Each row of a before or after table is a point. The points were changed in one or more steps. Then noise was added and the rows were shuffled. The steps act on columns, c1 being the first. Name the steps. A step turns or swaps two columns, mirrors them in a line or flattens them onto one, adds a multiple of one to another, or multiplies or shifts one. Angles are multiples of 10 degrees, from the lower column toward the higher: turns from -170 to 170, lines from 10 to 170 but not 90. Use the fewest steps. Two steps may share a column if one is a turn and the other turns, adds or multiplies; they go together, in the order done. Otherwise the lowest column goes first.
In the rows, 128 means zero.

Before:
array([[131, 121],
       [122,  94],
       [143,  89],
       [188, 192],
       [ 95, 105],
       [127,  99],
       [176, 136],
       [ 90, 151],
       [155, 171]])
After:
array([[115, 170],
       [113,  81],
       [136, 125],
       [156, 156],
       [163, 107],
       [162, 128],
       [ 55,  79],
       [ 82, 107],
       [156, 125]])
Steps: mirror c1 and c2 in the line at 130 degrees

Before:
array([[ 87, 115, 118, 152, 133, 139],
       [ 86,  91,  87, 135, 129, 162],
       [135, 151, 135, 121,  87, 141],
       [133, 138, 126, 123,  90,  92],
       [ 67, 106, 121, 142, 124, 134],
       [142, 145,  95,  59, 134, 125],
       [109,  86, 120, 120, 145, 146],
       [134, 105,  80,  87, 106, 169],
       [ 81, 127, 145, 117,  96, 103]])
After:
array([[140, 118, 167, 174, 156, 106],
       [ 58, 116,  46, 152, 114, 124],
       [131, 173, 105, 143, 130, 145],
       [168, 142, 103, 152, 124, 138],
       [121, 109, 125, 128, 160,  95],
       [ 90, 141,   8, 145, 156, 168],
       [158, 166,  26, 159, 144, 161],
       [169, 145, 112, 174, 138, 133],
       [119,  92, 148, 121, 158, 142]])
Steps: turn c1 and c4 by -120 degrees; turn c2 and c5 by -160 degrees; multiply c3 by 2.5

Before:
array([[ 45, 106, 145, 168, 108, 159, 148, 135, 147],
       [132,  68,  86,  62, 142, 108,  43, 183, 163],
       [ 81, 119, 169, 175, 144, 122, 143, 126, 135],
       [ 93,  86, 141, 187,  99, 104, 159, 151, 123],
       [134, 127, 130,  91, 130, 130, 126, 116, 100],
       [147, 132, 164,  72, 103, 138, 128, 135, 107],
       [166, 144, 162, 118, 119, 148, 136, 167, 112],
       [ 81,  67, 186, 155, 133,  95, 165, 141, 163],
       [140,  52,  91,  83, 199, 155,  76, 176, 132],
       [151,  90, 137,  98, 114, 156, 160, 132, 118],
       [161, 122, 166, 119, 110, 170, 134, 127, 145],
       [147, 154, 126,  85, 135, 152, 174, 155, 140],
       [148,  71,  60,  92, 161, 107,  48, 134, 175]])
After:
array([[205, 112, 145, 169, 111, 150, 140, 142, 150],
       [137,  97, 136,  94, 116, 105, 163, 149, 129],
       [124, 122, 132,  86, 131, 139, 134, 121, 104],
       [131, 103, 141, 188, 102, 137, 162, 172, 131],
       [134, 165, 122,  84, 135, 121, 161, 139, 163],
       [130,  80, 185, 150, 135, 174, 142, 171, 181],
       [122, 136, 169,  72,  99, 137, 145, 131, 103],
       [ 98,  83,  60,  92, 160, 143,  26, 161, 137],
       [120, 163, 159, 118, 124,  92, 144, 151, 116],
       [155, 120, 173, 173, 143, 146, 137, 132, 145],
       [134, 121, 166, 117, 108,  79, 129, 129, 139],
       [142,  85,  90,  81, 202, 125,  71, 207, 124],
       [111, 106,  88,  61, 140, 171,  35, 206, 118]])
Steps: turn c1 and c6 by -130 degrees; add -0.5 times c4 to c6; turn c2 and c8 by -30 degrees; add 0.3 times c5 to c9; turn c7 and c9 by 30 degrees
